Each point is reached from the start by the listed moves, each made once or not at all, plus a little noise. Is the number of moves made odd or even? Then give how often each move was made.
(in the rows, 128 means zero)

Moves:
(1): [149 120 130 178]
(2): [147 198 120 147]
Start: [120 147 145 127]
Points:
[160 208 140 197] -> even (1, 1)
[142 138 149 177] -> odd (1, 0)
[120 148 145 126] -> even (0, 0)

Moves:
(1): [147 129 124 127 133 146 170 136 144 133 111 135]
(2): [139 167 127 105 134 108 135 121 145 130 155 135]
(3): [128 137 165 119 144 139 126 122 136 147 105 140]
(4): [149 139 109 143 162 114 130 147 133 158 102 111]
(5): [121 123 137 114 151 115 144 140 130 138 136 142]
(6): [112 135  92 140 149 161 130 116 144 169 138 150]
(7): [ 98 145 157 151 128 119 148 114 120 149 116 114]
(8): [125 136 133 137 128 109 130 145 152 152 115 141]
(9): [127 109 118 135 132 116 131 108 145 122 115 134]
Start: [133 124 160 132 127 136 125 120 124 131 138 112]
Points:
[ 99 152 194 144 190 177 203 109 157 230 105 152] -> odd (1, 0, 1, 0, 1, 1, 1, 0, 0)
[138 151 199 176 185 111 195 123 187 222  33 122] -> even (1, 0, 1, 1, 0, 0, 1, 1, 1)
[130 140 202 132 143 129 124 131 155 174 101 137] -> even (0, 0, 1, 0, 0, 0, 0, 1, 0)
[125 175 195 118 160 112 210 121 150 169 144 128] -> even (1, 1, 0, 0, 1, 0, 1, 0, 0)
[137 207 163 149 207 155 195 108 178 249  97 130] -> even (1, 1, 1, 1, 0, 1, 1, 0, 0)
[155 150 140 117 195  78 154 124 164 167 134 121] -> even (0, 1, 0, 1, 1, 0, 0, 0, 1)

Moves:
(1): [131 133 141 155 111 109 132 150 133 120 140 118 132 123 130 107 128 132
 129 123 132 126 123  99 117 117 134]
(2): [135 128 127 165 112 118 126 119 142 133 122 137 121 126 133 123 126 121
 127 129 122 114 122 141 107 125 108]
(3): [110 135 144 127 131 134 128 125 160 120 149 132 119 140 130 121 119 126
 141 134 118 129 140 127 122 136 141]
(4): [115 125 102 138 134 120 144 125 128 125 138 138 133 115 139 141 129 127
 135 125 154 148 136 123 142 145 127]
(5): [123 129 119 141 143 119 124 112 121 113 131 116 124 123 128 106 124 118
 116 104 115 121 158 144 129 110 132]
(6): [141 138 120 145 133 150 131 134 129 130 138 109 128 124 131 115 128 127
 143 129 134 119 122 112 125 142 116]
(7): [127 151 104 135 121 135 133 132 130 117 121 125 121 103 132 133 109 122
 132 107 121 125 107 115 130 134 140]
(8): [112 150 122 120 120 130  94 127 135 117 125 124 130 129 136 137 154 111
 120 130 130 127 110 123 136 110 136]
(9): [126 125 134 125 138 123 139 119 147 115 107 139 126 130 123 146 130 131
 128 148 125 137 135 123 135 145 112]
(10): [133 142 125 134 145 121 132 140 120 133 123 134 123 110 136 117 117 138
 132 128 115 117 137 140 134 134 121]
(11): [136 118 127 129 133 107 133 123 142 127 145 143 123 125 125 126 132 119
 120 152 130 120 134 142 121 141 139]
(12): [129 137  99 140 133 121 130 122 114 113 104 155 139 136 132 110 134 119
 148 132 137 113 102 132 136 134 130]
(13): [133 140 118 123 103 130 135 107 136 137 116 127 164  94 127 120 122 144
 126 138 138 126 134 112 129 140 128]
(14): [115 116 119 135 148 108 105 118 156 120 134 133 133 138 153 131 121 116
 150 119 127 111 105 128 119 147 130]
(15): [139 111 124 123 115 114 114 135 129 137 114 141 121 113 161 123 110 115
 125 163 128 128 127 134 117 135 118]
(16): [114 134 155  91 143 129 142 127 132 110 164 147 154 123 122 126 140 109
 113 111 110 124 135 113 117 111 120]
(17): [163 104 126 122 120 122 129 129 101 117 141 107 139 127 149 122 134 147
 144 120 106 139 130 144 139 117 125]
(18): [132 119 127 123 123 130 128 131 120 113 123 126 129 115 129 130 118 145
 145 124 142 114 140 133 139 133 117]
(19): [132 127 117 124 137 131 133 127 134 128 119 148 152 120 116 134 124 107
 148 121 130 127 149 115 138 117 122]
(20): [135 124 127 120 132 149 125 138 131 123 112 136 136 137 132 151 122 151
 131 134 141 135 141 124 112 128 142]
(21): [133 138 134 120 139 135 125 109 141 131 117 113 124 126 134 124 122 133
 125 142 141 142 112 148 145 102 140]
(22): [138 138 121 121 126 117 120 124 114 132 138 124 131 139 126 122 108 154
 115 131 132 142 134 138 117 132 112]
(23): [138 131 122 108 119 105 138 111 124 139 117 126 114 130 130 134 133 144
 126 142 133 112 141 144 106 132 120]
(24): [138 130 108 122 122 129 143 147 138 132 123 129 146 133 128 130 127 134
 119 113 129 136 119 139 134 137 135]
Start: [167 170 102 112 138 148 145 125 128 139 129 126 152 154 153 127 119 124
  90 100 142 122 133 136 145 116 139]
Points:
[182 144  77 115 147 126 182  77 168  88 143 140 190 121 179 139 109 164
 107 129 141 154 222 152 153 150 161] -> even (0, 0, 1, 1, 1, 0, 0, 0, 1, 0, 1, 0, 1, 0, 0, 0, 1, 0, 0, 1, 0, 0, 0, 0)
[157 207  79 128 172  92 116 120 243  48  99 231 187  99 229 118  79  71
 158 150 139  62 105 124 122 116 143] -> even (1, 1, 1, 0, 0, 0, 1, 1, 1, 1, 1, 1, 0, 1, 1, 1, 0, 1, 1, 1, 1, 0, 0, 0)
[165 201  27  92 164  97 208 115 183  71 108 175 249  54 188 137  70 148
 130  46 164  88 202  97 137 155 128] -> even (1, 0, 0, 1, 1, 0, 1, 0, 1, 1, 0, 0, 1, 1, 0, 1, 0, 1, 1, 1, 0, 0, 1, 1)
[184 247  56 151 120 120 178 135 152  72 133 169 226  92 174  57  47 174
  99  48 130  82 164 128 105 123 133] -> odd (1, 1, 1, 0, 1, 0, 1, 0, 0, 1, 0, 1, 1, 0, 0, 1, 0, 1, 0, 1, 0, 1, 0, 1)
